Each row of a before or after table is a point. One or more steps were done to the points. Then noise was added and the rows were shuffled. The steps act on columns, c1 being the first. Write out the steps. A step turns or swaps two columns, mirrors them in a line or flattens them onto one, adds a multiple of one to another, or multiplies or shifts one. Angles are multiples of 10 degrees, from the lower column toward the higher: turns from -170 to 170, lines from 10 to 170 but not 90. Use the fewest steps. Two steps may share a column if one is a turn and the other turns, adds or multiplies; they go together, in the order done. Otherwise the lowest column goes first.
In the rows, zero is written as 128.

Before (8 x 2):
[[ 77 154]
 [ 70 155]
 [133 129]
 [161 159]
 [135 121]
 [ 71  94]
 [124 154]
 [160 117]]
After, 8 rows:
[[191 126]
 [114  92]
 [117 122]
 [179 176]
 [135 109]
 [ 99 113]
 [118 129]
 [186 126]]
Steps: turn c1 and c2 by -160 degrees

Before, 10 rows:
[[144 123 108 140]
 [126 173 111  51]
 [148 129 161 137]
 [144 128 192 138]
 [117  94 128 138]
 [165 136  53  94]
 [152  62  89 141]
 [160 124 121 167]
 [176 145 157 110]
 [131 159 151 112]]
After, 10 rows:
[[179 164 117 132]
 [167 135 135  96]
 [185  93 108 199]
 [150 103 112  98]
 [164 138 146  66]
 [171 161 170 183]
 [197 103 128  98]
 [164 140 121 147]
 [137 149 154 140]
 [146  41 105 140]]
Steps: shift c1 by 20; turn c2 and c4 by -110 degrees; turn c3 and c4 by -70 degrees

Before (12 x 8):
[[144 116 126 164 141 177 119 114]
 [ 55  76 204  52 160  60 113 202]
 [ 95 158 118 126 129 153 131 107]
 [201 169 180 166 133 127 137 128]
 [116 116 102 161 114 115 158 115]
 [ 63  69 162  99 114 112 104 104]
 [112 101 141 123 107 164 164 126]
 [139 119 111  83 131 147 134 103]
 [121 118 106 134 109 145 114 147]
 [ 96  98 118 127 137 130 124 116]
 [ 86 119 130 157  97 182 134  98]
 [ 77  91 152  77  94  99 101 151]]
After, 12 rows:
[[126 153 123 181 113 147 153 134]
 [126 148 124 136 138 148 102 128]
 [ 90 149 105 178 151 129 123 134]
 [ 67 128 118 206 100 185  97 130]
 [201  66 150 215 111 123 124 119]
 [ 95  76  58  99 188  60 204 119]
 [ 52 119  61 148 143 112 112 158]
 [ 87 128 157 178 110 153 110 131]
 [139 132 119 214 149 178 119 142]
 [ 87 118  84 130 115 100 157 151]
 [112 125  99 171 122 161 116  92]
 [115 161 126 212 121 112 104 104]]
Steps: add 0.5 times c8 to c1; turn c7 and c8 by -110 degrees; add -0.5 times c2 to c5; turn c2 and c3 by 110 degrees; shift c4 by 50

Before:
[[131  75 136 136 120 143 128 108  65  93  76 157]
 [108 121 141 100  90  86 119 108  51 101  71 162]
 [153 155 174 161 148 164  91 142 119 136 154 142]
 [145 110 151 182 116 123 102 109 143 124 160 133]
 [172 104 174 141 119 142 126 145 114 158 178 125]
 [129 135 117  82 188  86 153 123  92 109 111 152]
 [126 120 136 101 103 119 156  93 100 119  51 187]
 [133  90 154 112 141  82 114 115  81 122  67 200]
 [113 137 137 128 185  93 149 124  87 171  96 125]
 [114 115 170 174 125 142 139 159 117 128 170 160]
 [109  98 171 139 134 170  90 132 143 155 190 129]]
After (11 x 12):
[[164  89  87 143  99 171 201 128  65 116 177 111]
 [202 103 185  97 158 123 125 111 109 158 152 124]
 [136 123  67 165 147 160 161 142  29  97 159 118]
 [153 120  52 155 126 130 189 120  94  93 162 153]
 [181 153 174 100 123 102 143 126 114 146 162  91]
 [137 100 199  89 146  98 128 109 148 148 146  89]
 [144 112 177  74 151 132 159 141 113 156 154 139]
 [161  76  79  91 121 126 157 149  48  92 154 128]
 [173 112 161  74 151 153 132 121 147 109 139 102]
 [145 135 120 143  64 162 127  86  75 145 146 150]
 [161 136 128 189  65 150 148 143  84 113 125 154]]
Steps: shift c1 by 30; add -0.5 times c2 to c4; turn c4 and c6 by 160 degrees; turn c3 and c11 by 110 degrees; turn c3 and c5 by -160 degrees; swap c7 and c12; turn c8 and c10 by 60 degrees; multiply c9 by 1.3

Before (12 x 18):
[[164 175 122 120  87 122 103  87 115 139 124 135 101 135 168 143 105  96]
 [135 150 103 196 127  96 120  99 111 141 156 163 112 132 141 123 107 183]
 [ 92 112  66 121 146 108 113  95 109 116 155 146 170 162 111 130 140 116]
 [180  88  89 152 144  79  99  69 110 155 137 166 149 134 141 141 142 144]
 [131 131  97 114 133 137 100 147 152 143 133  99 133 123  84 179 166 153]
 [118 153 104 159  90 142 147  77 128 115 134 126 152 156 111  72 101 145]
 [116 119 143 134 112 120  78 161 173 116 138 163 171 133 143 117  87 127]
 [115 171 107 146 136 114 115 156 192 115 125  75 137 130  94 127 104  82]
 [140 127 147 110 141 129 147 135 169 122 149 191 108 156 121 110  89  70]
 [ 99  88  44 129  78 157 137 131 167 149 125 186 170 138  80 183  98 151]
 [110 122 126  65  91  97  73  90 150 148 110 120  75 143 172 124  92 150]
 [129 114 127 161 154 174 125  45 114 125 158  97 124 116 115 174 102 106]]
After:
[[146 170 123 143  86 113 115 140 191 116 126  95 138 129  93 119 103  76]
 [151 113 147 135 114 174 127 196 113 126 159  89 127 117 115 125 102 176]
 [115 131 108  93 108 136 100 101 152 143 134 108 133 122  84 147 167 130]
 [147  86  10 104 154 156 136 102 166 149 126 202 168 138  79 142 100 142]
 [130 125 136 122 188 128 148 170 168 121 149 148 108 155 121 131  89  86]
 [ 89  88  87 139 170  81  99 167 109 152 138 132 149 133 141 122 141 184]
 [147 124 111  83 101  95  73 128 148 147 110 155  75 143 172 156  90 168]
 [143 152  88 175 109 141 147 142 129 114 134 160 151 157 110  99 100 177]
 [132 118 127 138 150 117  77 103 171 117 138 159 170 134 142 122  88 103]
 [116 148  94 181 159  95 118 107 110 139 156 148 114 131 140  99 108 186]
 [171 113  69 121 153 107 111 146 111 114 156 121 171 162 111 131 139 147]
 [112 175 100 117 113 123 104 187 114 138 121 166 102 134 167 137 105 138]]
Steps: turn c8 and c18 by -50 degrees; turn c1 and c8 by 160 degrees; turn c5 and c12 by -60 degrees; add -0.5 times c12 to c3; flatten c4 and c16 onto the line at 150 degrees
